Rows are points. Each copy is the shape, with its points in the same order, turned, moved and blurred by noise. Some copies are also mirrored. Which?

Shape (8 x 3)
[[ 1.1  5.4 -3.1]
 [-2.5 -3.0 -0.7]
 [-0.5  0.5  3.3]
 [-3.2  2.1  2.2]
 [-1.8 -1.1 -4.5]
 [ 3.1 -2.0  3.4]
 [-0.1  0.3  4.4]
 [-1.4  3.8 -2.5]]
Copy 1 (8 x 3)
[[ 3.8 -1.7 -5.6]
 [-3.4 -2.3  0.4]
 [ 0.8  1.1  1.7]
 [ 2.2 -1.7  1.9]
 [-2.6 -4.0 -3.3]
 [-1.6  4.4  0.2]
 [ 1.1  2.2  2.3]
 [ 2.7 -3.3 -3.1]]
Copy 1 is: mirrored
Copy 2 (8 x 3)
[[ 1.8  5.9 -2.6]
 [-4.0 -1.2 -1.6]
 [-1.4  0.6  2.9]
 [-3.4  3.2  2.3]
 [-2.7  0.8 -5.1]
 [ 1.3 -2.5  2.5]
 [-1.2  0.3  3.8]
 [-0.9  4.9 -2.3]]
Copy 2 is: only turned

Shape (10 x 6)
[[ 2.0 -0.8 -3.6 -0.1 -1.7 -3.4]
 [ 4.9  1.9  2.7 10.8  0.1  1.4]
 [-0.7  1.3  2.8  2.1  3.6  0.9]
 [-0.1  7.0  2.0  0.3 -0.8 -0.9]
 [-0.5  0.9  4.3  2.0 -0.5  2.5]
 [ 2.0  0.4  4.0 -2.3  0.1 -0.8]
 [ 0.0 -0.4  4.2  2.2 -2.4  1.5]
 [ 1.4 -1.6 -1.6 -0.6  2.6 -1.5]
 [-3.2 -1.5  1.6 -1.4  0.6 -1.6]
 [ 0.6 -3.9 -0.9 -0.6 -2.2  2.5]]
Copy 1 (10 x 6)
[[ 2.9  0.2 -5.0 -2.5  0.3  1.2]
 [-4.3 -1.2 -2.6  1.6  4.6 -9.8]
 [-3.9  0.1  2.3 -2.5  0.8 -1.4]
 [ 0.3  6.2  1.0 -1.9 -1.5 -3.8]
 [-2.9  0.5  2.5  1.5 -1.4 -2.5]
 [ 1.6 -0.8  2.3 -1.4 -3.5 -1.9]
 [-2.6 -1.3  0.1  2.1 -2.8 -2.7]
 [ 0.6 -1.7 -0.6 -4.2  0.4  1.4]
 [-1.2  0.3  0.4 -2.8 -5.0  1.7]
 [ 0.9 -3.0 -1.0  1.9 -0.7  2.4]]
Copy 1 is: only turned
Copy 2 (10 x 6)
[[ -0.3  -0.2  -2.7  -3.6  -1.2   0.4]
 [  6.2   1.0   4.2  -4.3  -1.3 -10.1]
 [  0.5   4.1   4.9   0.4   1.5  -2.3]
 [  0.2   7.5   1.9  -1.2  -5.1  -2.5]
 [  2.0   2.7   5.1   2.0  -2.2  -3.3]
 [  1.3   2.5   4.4  -1.0  -2.8   2.2]
 [  1.6  -0.3   4.7   1.6  -3.4  -3.0]
 [  0.8   1.3   0.8  -2.2   2.6   1.0]
 [ -3.1   0.9   2.9   1.2  -0.2   1.0]
 [  2.4  -2.6   0.5   2.9  -0.4   0.2]]
Copy 2 is: only turned
Copy 3 (10 x 6)
[[-0.3 -0.3  2.3  2.0  1.5 -4.0]
 [ 4.5  4.8 -8.2 -0.9 -1.7  0.6]
 [-1.2 -0.7 -2.7 -2.6  1.2  3.5]
 [-3.6 -0.9 -1.1 -3.0 -5.2  0.2]
 [ 1.4 -0.4 -0.9 -2.0 -2.3  4.6]
 [ 0.5 -0.2  3.2 -4.3 -0.3  1.5]
 [ 3.3 -1.0  0.0 -1.1 -2.4  3.3]
 [-1.1 -0.1  1.5 -0.4  4.2 -0.3]
 [-0.4 -4.7  2.1 -1.1  1.5  2.1]
 [ 2.1  0.3  3.7  3.1  1.7  3.0]]
Copy 3 is: mirrored
Copy 4 (10 x 6)
[[-2.1  1.3 -3.5  0.4  0.6 -1.3]
 [ 2.7  3.3  2.0  9.4  2.7  6.3]
 [-1.5 -2.2  4.9  3.9 -1.3  2.0]
 [-4.6  3.7  4.8  0.2  1.1  3.0]
 [ 1.3  0.7  4.7  1.3 -1.7  3.3]
 [-2.5  0.4  1.3 -0.7 -4.4  2.9]
 [ 2.3  2.0  3.0  1.1 -2.5  3.2]
 [-2.7 -2.9 -1.5  1.4 -1.1 -0.6]
 [-0.3 -0.1  2.8 -0.8 -3.1 -2.7]
 [ 3.4 -2.2 -1.2 -1.9 -1.2  1.1]]
Copy 4 is: mirrored

Shape (14 x 9)
[[-0.8 -0.8  1.7 -4.1  0.6 -2.7  2.9  0.9 -1.6]
 [ 2.9  2.8 -1.5  4.3  0.8 -0.3 -2.8 -1.1 -3.0]
 [-3.4 -0.5 -2.5 -5.8 -0.1  3.5  2.4  0.4  4.6]
 [ 2.3  3.7 -2.9  4.1  4.1 -0.1 -2.4  0.6  2.5]
 [-2.0 -0.4 -3.8 -2.9  0.1 -1.3  3.1  1.4  0.9]
 [ 0.7 -2.5  1.3  1.9 -2.3 -2.3 -0.8  1.0 -2.5]
 [-0.5 -1.7  3.0  1.4 -2.2 -3.6 -3.0 -0.3 -0.8]
 [ 0.3 -1.4  1.7 -1.9 -0.3 -3.1  1.1 -3.5 -1.0]
 [ 4.1 -0.7 -1.3 -1.7 -0.5 -0.6  0.6 -1.1  1.2]
 [ 3.4 -1.6  0.1  0.2  0.7 -0.2 -1.3  1.4 -2.0]
 [-3.0 -3.3  0.2 -4.4 -0.8  0.4  1.7 -2.2 -2.7]
 [ 2.3  1.1 -4.2  4.6  6.0  3.8  3.4  0.2  5.0]
 [ 1.3  6.4 -3.1  3.5  2.3  5.7  4.4  1.6  5.4]
 [ 5.7 -0.9  3.6  1.8  5.2 -1.7 -4.1  0.3 -3.7]]
Copy 1 (14 x 9)
[[-1.9  2.0 -1.0 -3.8  0.4  0.7  2.4 -2.0 -1.3]
 [ 3.2  1.1  0.9  6.6  2.4 -1.6  0.3 -3.7 -1.8]
 [-2.0 -2.6  0.2 -2.3 -0.9 -0.5  0.7  6.5  2.0]
 [ 2.5  2.4  2.6  6.1  2.5 -4.7 -1.7 -0.7  1.5]
 [-3.2 -1.3 -0.4 -0.7  0.0 -2.4  3.1 -0.2  2.0]
 [ 0.1  1.0  1.1  0.3 -0.8  2.0  0.6 -6.5  0.1]
 [ 1.4  1.0 -0.2  0.5  0.2  3.2 -1.3 -6.1  1.8]
 [ 0.5  2.5  0.3 -1.5  3.2  3.4  3.0 -2.4  1.1]
 [ 2.6  1.6  1.2  1.4 -0.6  0.9  3.1 -0.9  2.4]
 [ 3.7  1.3  2.0  0.0 -0.7 -1.6  1.5 -3.6 -0.9]
 [-0.4 -2.7 -0.9 -4.1  1.8  3.3  2.8 -1.3 -0.8]
 [ 0.8  1.0  8.7  4.5  1.5 -6.7  0.1  3.2  2.3]
 [-2.4  2.6  6.2  6.0 -0.6 -5.1 -1.1  6.3 -0.2]
 [ 7.5  4.7  2.8  0.0  3.3 -0.9 -0.6 -6.4 -1.5]]
Copy 1 is: only turned
Copy 2 (14 x 9)
[[-0.2  0.5  3.7 -2.1 -3.2  0.5 -0.1 -3.3 -0.9]
 [ 3.1 -2.0 -3.5  1.7  1.3 -3.6 -1.7 -0.1  1.6]
 [-1.9  2.2  3.5 -4.0  0.3  6.0  1.6  4.3 -2.3]
 [ 0.5 -1.0 -1.4  3.5  3.2 -0.9 -1.8  3.0  5.0]
 [-3.3  3.0  2.2 -3.1  0.1  0.7 -1.3  0.3 -1.2]
 [ 1.6  1.9 -3.5 -0.5 -3.5 -1.8  0.2 -2.8  0.4]
 [ 0.5 -1.1 -4.1  0.3 -4.8  0.8 -0.1 -3.0  0.3]
 [-1.3 -2.4  0.4 -1.2 -3.0 -0.9  1.9 -2.3 -1.8]
 [ 0.5 -0.7  0.1 -2.4  0.6  0.3  3.2 -1.1  2.0]
 [ 3.4  0.5 -0.5 -1.8 -1.5 -1.7  0.5 -1.1  2.4]
 [-0.2  0.1  1.7 -4.9 -4.6 -0.2  0.6  0.0 -4.7]
 [ 0.2  2.9  2.4  3.3  3.6 -2.3  3.0  7.3  3.8]
 [ 1.7  4.0  2.4  4.5  7.4  1.5  1.7  5.3  0.8]
 [ 5.6 -4.1  0.0  0.8 -4.0 -3.9 -1.1 -1.7  5.2]]
Copy 2 is: only turned
Copy 3 (14 x 9)
[[-0.6 -4.0  1.7  0.8 -3.1  0.0  0.3  0.8 -0.5]
 [-2.8  1.5 -3.3  1.7  4.0 -4.2 -1.0 -3.7  0.5]
 [ 0.1  4.4  1.0 -1.7 -6.3  1.0  1.1  2.9 -4.2]
 [ 1.0  5.3 -3.3  3.4  3.7 -3.8 -1.0 -0.3  0.2]
 [-0.9  1.0  1.4  2.1 -3.5 -3.0  2.1  2.1 -3.7]
 [-2.5 -2.4 -0.4  0.3 -2.2 -5.0 -1.0 -2.8  2.7]
 [ 0.0 -1.7 -0.4  0.1 -2.9 -3.8 -2.2 -5.0  3.0]
 [-1.8 -1.9  0.3  2.2 -3.1  0.3  0.5 -3.1  1.8]
 [-2.9  1.2 -4.0  2.8 -3.0 -1.1 -0.4 -0.1  0.7]
 [-2.7 -0.7 -2.7  0.9 -0.4 -3.2 -2.6  0.2  1.4]
 [-3.9 -1.5  3.5 -1.0 -4.3  0.5 -0.2 -1.4 -2.0]
 [-1.2  9.4 -1.2  4.0  2.2 -2.3  1.8  5.3  1.9]
 [ 0.6  8.4 -3.8 -1.2  3.2 -2.2  5.1  4.7 -0.9]
 [-2.2 -1.6 -2.7  2.9  3.9 -0.9 -6.6 -1.1  5.2]]
Copy 3 is: mirrored

Shape (14 x 11)
[[ 4.9 -2.6  1.9 -2.2 -0.5  1.4  4.6 -1.5  4.8 -2.8 -0.2]
 [-3.5  4.2  4.9  0.7  7.8  0.2  1.5 -2.8 -4.5  0.1  1.5]
 [-4.1 -3.3  1.6  0.2  1.5 -2.1  4.3  0.1  1.8 -0.3 -0.5]
 [-2.2  1.4 -1.4  1.1  3.0  2.5  1.6  0.5  2.2  1.3  0.2]
 [ 3.4  2.0 -0.9 -1.6  0.0  4.2  1.5  0.5  1.2  0.5 -3.7]
 [-3.5  0.1 -3.1 -2.3  3.6  2.1  1.1 -3.2 -5.0  1.9  0.8]
 [ 1.4 -2.1  1.2 -2.0 -2.3 -0.6  2.7  2.4 -2.8  1.6 -3.2]
 [ 0.0 -3.8  2.6  3.0  2.3  3.5  1.9  0.1  2.1 -2.1  1.2]
 [-1.3  0.1 -1.8  5.2  0.4 -2.0  2.2  1.4 -0.9 -4.3 -1.3]
 [ 0.3 -2.0 -2.7 -1.2  4.1 -5.5  0.3 -0.7 -3.8  3.7 -6.7]
 [ 1.1  4.5  4.5 -2.3  1.9 -3.9 -2.0  1.0 -2.2 -3.9 -2.8]
 [ 0.1 -5.8 -4.2 -1.6  3.3 -4.4  1.8  2.9 -0.3 -3.5 -1.6]
 [ 1.5 -3.8  3.2 -1.2  0.0 -1.0 -1.1 -2.4  1.2 -4.8  0.4]
 [-0.2  0.2 -2.2  1.5 -0.8 -2.4  2.3  3.6  1.9 -0.6  6.6]]
Copy 1 (14 x 11)
[[-4.1 -3.8  0.6  3.1 -3.7  0.9  2.7  1.8 -3.5  6.0  2.6]
 [ 0.8 -1.0  1.2  2.2 -3.9  0.4  3.1 -6.6  1.0 -6.6 -2.5]
 [-6.3 -0.3  3.3  1.6 -0.9 -1.6  1.1 -0.9  2.0 -0.5  2.7]
 [-1.4  0.7  2.8  1.8 -0.6 -1.0 -1.5 -0.1 -1.0  0.1 -2.8]
 [-2.2 -1.0 -2.8  0.6 -1.5 -0.4  0.4  2.0 -5.5  2.1 -2.6]
 [ 0.0  5.3  1.6 -1.4 -4.4  0.2 -0.1 -1.8 -2.6 -4.1  0.5]
 [-5.0  1.1 -4.5  0.3 -1.9 -1.7  2.8  3.2 -0.7 -0.6  1.8]
 [-0.2 -3.5  2.9  4.5 -0.8 -2.4  0.3  0.8 -1.1  0.5  3.1]
 [-2.7 -3.3  1.1 -0.1  1.7  3.2 -1.8  2.6  1.6 -3.1  1.6]
 [-6.4  5.4 -5.8  0.8  0.4  2.5 -1.7 -3.4 -0.6 -2.5  2.4]
 [-1.3 -3.0 -4.5 -1.8  1.2  3.4  6.3 -3.3  1.1 -1.0 -1.2]
 [-5.5  3.6  1.0  2.0  3.3  4.6  1.6  1.6 -0.7  0.1  5.8]
 [-0.4 -3.2  0.1  0.0 -0.9  0.8  3.5 -1.3 -0.3  3.2  6.1]
 [-0.5  1.2  3.8  2.0 -1.4  2.5  1.1  5.1  5.2  2.2 -0.5]]
Copy 1 is: only turned
Copy 2 (14 x 11)
[[-0.5  1.4  4.9 -1.6 -4.4  0.3 -2.4  5.8 -6.1 -1.0 -0.3]
 [ 3.8 -3.6 -1.2 -5.7  5.5  0.2  4.3  2.5  0.8 -2.3  4.2]
 [-3.9 -2.1  1.8 -2.5 -1.1 -0.8  0.1 -0.3 -1.8  1.1  2.7]
 [ 0.6  1.1  0.6 -1.0 -0.3 -4.1  1.2  0.0 -0.8 -3.2  1.2]
 [ 3.8  1.1  1.2  2.9 -3.5 -1.6  1.2  4.0 -2.3 -2.4 -1.1]
 [ 0.8 -0.5 -5.4 -3.0  2.6 -3.5  4.0  1.4 -1.2  1.1 -1.8]
 [ 0.3 -1.1 -1.2  3.7 -2.0  2.0 -1.4  1.6 -2.3  2.9  0.8]
 [-2.8  2.0  1.2 -2.7 -1.9  0.3 -0.4  5.0 -0.1 -3.7  2.4]
 [-0.6  2.4  0.2 -3.0 -4.2  3.5  2.5 -2.9 -0.5 -1.4  2.3]
 [ 2.7 -7.7 -4.1 -1.2 -4.2  0.1 -0.1 -1.6  0.3  1.9 -2.1]
 [ 4.8 -3.2  3.7 -0.9  2.1  6.8  1.2  0.7 -0.9 -0.8 -2.0]
 [-4.6 -3.2 -2.1 -1.8 -4.4  2.8 -1.2 -2.5 -4.3 -2.1 -3.0]
 [-2.1  0.7  3.3 -4.0 -1.5  4.1 -1.4  4.7 -1.6  0.1 -2.8]
 [-0.9  5.0 -0.2 -2.0  1.4  0.5 -4.0 -3.6 -4.8 -1.8  1.8]]
Copy 2 is: only turned
Copy 3 (14 x 11)
[[ 0.2  3.1 -1.6  2.6  3.7 -5.0  0.1 -5.4  3.2  0.5 -1.3]
 [ 2.5  4.3 -1.6  0.8 -5.0  2.8 -5.2  0.6 -1.0 -8.0 -3.1]
 [-0.2  1.4  1.5  4.7 -0.5 -2.7  0.8 -1.7 -4.1 -2.9 -1.8]
 [ 1.1  1.9  3.9 -0.8  0.9 -0.1 -0.9 -1.3  0.1 -2.6  0.0]
 [-3.1  0.2  0.3  0.4  4.4  1.4 -2.3 -2.9  4.2  0.2 -0.5]
 [ 0.6 -0.6  1.3 -0.6 -3.4  2.4  2.8  0.6  3.1 -6.2 -2.0]
 [-2.2 -1.6 -3.3  4.3  3.8  1.1  1.1 -0.3  0.0 -0.8 -0.1]
 [ 3.6  2.0  0.6 -0.2  2.9 -2.6 -1.3 -2.1 -2.5 -1.2 -4.2]
 [ 3.0 -1.3  4.0  4.6 -0.4 -2.3 -3.2  2.6 -0.4  1.3 -1.2]
 [-4.3 -7.5 -1.5  4.3 -3.6 -0.3 -0.6 -1.1  0.1 -5.2  0.7]
 [-4.8  2.9 -4.3  3.3 -3.4 -1.4 -6.2  1.7  0.1  0.4 -2.5]
 [-0.3 -3.9 -0.1  4.0 -0.3 -7.8  1.5  2.6 -0.4 -3.0  0.5]
 [ 1.1  1.9 -2.9  1.2 -1.2 -5.2  0.9 -1.9 -0.5  1.9 -5.6]
 [ 5.3  2.0  1.3  0.2 -1.3 -2.6  1.8  1.1 -1.2  2.2  4.2]]
Copy 3 is: only turned
